Each row is a point. Each copy is the shape, with its points in the same order, stretched, turned, moved and blurred by noise. Some copies are also mirrored. Which?

Shape:
[[ 26 -14 -19]
 [ 21 -46   2]
 [-37   7 -47]
 [ 34 -12 -48]
 [-32   9 -15]
 [-31  47   1]
 [ 46  27  15]
 [ 27  13  44]]
Copy 1, 8 rows:
[[ 22 -23   8]
 [ 11 -52  28]
 [ -5 -45 -63]
 [ 44 -31  -6]
 [-24 -32 -45]
 [-37  14 -48]
 [  8  35  24]
 [-24  20  40]]
Copy 1 is: only turned
Copy 2:
[[ 30  10 -13]
 [ 49 -16   9]
 [-34 -19 -47]
 [ 34  13 -46]
 [-30 -19 -12]
 [-60  12  13]
 [ 23  54  10]
 [ 12  33  42]]
Copy 2 is: only turned

Shape (10 x 4):
[[ 31 -53  -6 -35]
 [-16 -29 -37  31]
 [ 44 -14   0  -9]
 [-17  15  11 -40]
 [ 37 -20  28   4]
 [-37   0  25   2]
 [-27  28 -23 -34]
 [-21  18 -54   4]
 [ 62  33 -48  11]
 [ 57 -53  28  21]]
Copy 1 (10 x 4):
[[  1 -57 -35 -23]
 [-27 -22  -5  42]
 [ 25 -25 -38  -6]
 [-10  13  -7 -38]
 [ 38 -35  -9  -6]
 [ -5  -6  36  -6]
 [-37  34 -15 -29]
 [-38  32 -27  18]
 [ 23  30 -80  19]
 [ 47 -72 -14  13]]
Copy 1 is: only turned
Copy 2, 10 rows:
[[-63  17  34  10]
 [-19  -2 -23  46]
 [-18  23  34  25]
 [ -5  11   6 -31]
 [ -8  -2  45  26]
 [  1 -32  -6  -6]
 [  2  32 -31 -23]
 [ -6  31 -48  12]
 [ 10  69   8  45]
 [-32  -9  68  55]]
Copy 2 is: mirrored

Shape, 12 rows:
[[-60   2  19 -26 -27  24]
 [ 31  37  -6  49 -50 -15]
 [ 16  45  -8  16  15   9]
 [ 51 -18  26 -35  59 -15]
 [ -8 -47  52  16 -47 -18]
 [ 43 -25  15 -23  22  11]
 [-40   0 -51   1 -19 -58]
 [ 19  -6  11 -27  19 -30]
 [-12  33 -33  19  49  41]
 [-22   8  10  36 -21 -44]
 [-24 -12  44  -9   3   9]
 [-21  12  27   2  21  43]]
Copy 1 (12 x 6):
[[-39  19  20 -37 -52 -19]
 [ 58  40  10  25 -30  16]
 [ 14  32  12  -4   6  56]
 [ -1 -49  17 -13  52  21]
 [ -1 -36  -5  20 -48 -66]
 [ 13 -33  -2 -28  22  12]
 [-14  69  13   4  12 -60]
 [ -2  -9  27  -6  27 -13]
 [-21  63 -18 -18  19  86]
 [ -3  29  11  45 -24 -29]
 [-32 -19  13  -8 -32  -6]
 [-30   3  -2 -15 -28  48]]
Copy 1 is: only turned
Copy 2 (12 x 6):
[[ -1  33   6 -46  -5  25]
 [ 24   9 -24  62 -26  15]
 [-13  -2  16  51  18  32]
 [ 16 -67  12  23  89  -4]
 [ 66 -32  -3 -33 -25 -24]
 [ 33 -57   1  15  60  25]
 [-57  -8 -62 -13 -28  -3]
 [  5 -40 -12   8  50  -9]
 [-50 -16  40  27  12  65]
 [-10 -11 -11   4 -36 -30]
 [ 26 -11  28 -27  12   1]
 [  9  -3  56 -11  13  35]]
Copy 2 is: only turned

Shape (12 x 6):
[[ 38   8 -15  24 -13 -89]
 [  1 -54   8 -10  60   7]
 [ -3  20 -16  -6  14   1]
 [  6  11 -17  -8 -20 -11]
 [ -7 -10 -16  -5  -8  -4]
 [ 41   3 -12  77  -8   6]
 [ 13  20  55   0 -20 -24]
 [  2  16  -9  -6  -4 -27]
 [  7  10  -6  -6  -7  -3]
 [ 14 -36  63   4   2   9]
 [ -6   6 -13  18 -18   0]
 [ 26  -9 -17  -5   2   4]]
Copy 1 (12 x 6):
[[ 52 -33  19 -51 -17  29]
 [ 21  18 -51 -44  -8 -38]
 [ 17  32  12  -8  10   7]
 [  1  15  11  -6  -2  35]
 [ -2  19  -8  -7 -15  23]
 [ 62 -12  -7  54  19  18]
 [-20 -57  20 -13   4 -12]
 [  8   3  16 -23  -6  13]
 [  0  11   8  -9   9  17]
 [-31 -47 -31  -4  -3 -38]
 [  8  11   6  19  -9  18]
 [  8  22 -12 -13  12  25]]
Copy 1 is: only turned
Copy 2:
[[ 29  21   8 -95  15 -16]
 [-12 -77   3  22   4  38]
 [-19   6   4   8   1  -8]
 [-12  33   1 -17   7   7]
 [-18  15  13  -9   2  20]
 [ 23   2  -9 -33 -67  11]
 [ 64   5  10 -10   5   6]
 [ -8  23   5 -23  15  -6]
 [ -1  15   1  -8   6   7]
 [ 62 -47   8  19 -10  56]
 [ -2  25  11 -10 -16   9]
 [-10  -1 -19 -10   5  21]]
Copy 2 is: only turned
